Each row is a point. Each table stands for the endless flat space through its points: a line for two points, a plane for three, and so on. The two share one point or none. Which?
In the rows, zero is written as 128.

First (3 x 4):
[[140 130 130 125]
 [141 130 110 126]
 [162 113 149 164]]
Second (2 x 4):
[[140 111 133 150]
 [150 151 128 105]]
They share: [144 127 131 132]

First (3 x 8):
[[111 113 195 131  98 124 164 112]
 [140 135 153 157 128 144 173 112]
 [121 122 178 141 109 130 164 115]]
Second (3 x 8):
[[122  92 170 157 153 139 137 124]
 [129 114 172 148 140 140 150 121]
 [121 121 135 175 106 126 166 118]]
They share: [131 131 161 151 120 136 164 118]

First (3 x 12):
[[118 110 112 153  99 135 159 107  89 123 163 156]
 [130  95 106 126  90 135 180  89  74 132 187 147]
 [170 110  92  85 119 171 179  83 101 139 183 128]]
Second (2 x 12):
[[149 115 101 122 130 174 160  91 109 137 150 136]
 [161 136  98  95 112 159 175 118  82 113 168 154]]
They share: no point

First (2 x 18):
[[128 152 121 140 162 161 129 139 166 112 159  91 137 126 102 133 127 139]
 [116 136 145 124 166 125 121 163 134  88 123 119 117  98 114 169 103 115]]
Second (2 x 18):
[[115 140 129 135 163 135 133 160 144 108 146 101 127 108 106 149 106 129]
 [129 148 137 129 165 151 117 142 156  92 136 109 127 116 110 153 124 125]]
They share: [122 144 133 132 164 143 125 151 150 100 141 105 127 112 108 151 115 127]

First (3 x 24):
[[147  86 139 151 138  90 161 114 134 174 107 119 149 104 152 125 162 138
   89 105 125  95 108 158]
 [162 122 175 133 135 105 128 144 131 177 113 155 185 125 191 167 141 174
   74 144 125 101  90 158]
 [160 131 178 128 135 106 126 146 134 172 112 162 188 134 195 176 132 180
   77 150 121 107  82 156]]
Second (3 x 24):
[[111 101 140 127 109 126 184  77 109 180  67 125 184 108 149 136 138 132
   97 153 108  92 120 136]
 [130 107 182 137 157  77 175 130 126 146  91 167 152 145 142 161 171 143
   76 103 126 127  72 174]
 [151 107 146 149 139  92 148 127 141 152 109 131 146 112 157 146 144 158
  103 115 126 106  90 144]]
They share: no point

First (3 x 24):
[[126 138 108  92 137 140 130 174 122 120 113 150 122 151 149 115  84  93
  130 153  84 114 152  96]
 [137 135 107 105 139 121 124 159 140 101 136 157 132 155 157 110  93 107
  137 138  93 126 147  94]
 [158 138 116 120 129 116 114 154 154 100 145 162 150 159 149  95 112 129
  158 129 108 134 160  88]]
Second (3 x 24):
[[134 118 150  97 120  85 113 191 153 145 147 157 166 146 181 139 104 100
  115 161 100 150 150  98]
 [146 128 140 109 128 103 127 177 151 133 135 155 152 158 163 121  92 104
  119 153  90 136 152  94]
 [137 151 108 100 141 133 122 164 123 100 138 148 136 158 142  91  92 103
  145 140 103 117 159  83]]
They share: no point

First (3 x 24):
[[ 93 113 132  91 112 119 109  82 132 145 130 116 149 131 125 150 126 121
  158 131 113 141 140 133]
 [ 92 116 122 100 133 127 125  89 119 135 124 115 150 154 133 163 140 126
  149 124 110 118 140 144]
 [131  98 125 118 124 148 149 122  77  84 124 145 156 148 154 187 161 138
  158 145 146 124 149 120]]
Second (3 x 24):
[[ 89 138 123  68 148  84  98 118 132  91 126 116 163 157 156 146 176 139
  139 131 116 133 145 132]
 [105 102 127 112 116 144 134  86 108 139 126 124 147 141 128 170 128 123
  159 131 120 125 141 136]
 [103  96 107  99 120 135 122 102 111 142 102 126 134 164 145 164 128 104
  143 107 121 120 140 143]]
They share: [101 111 126 101 124 129 125  94 114 127 126 122 151 145 135 164 140 127
 154 131 119 127 142 135]
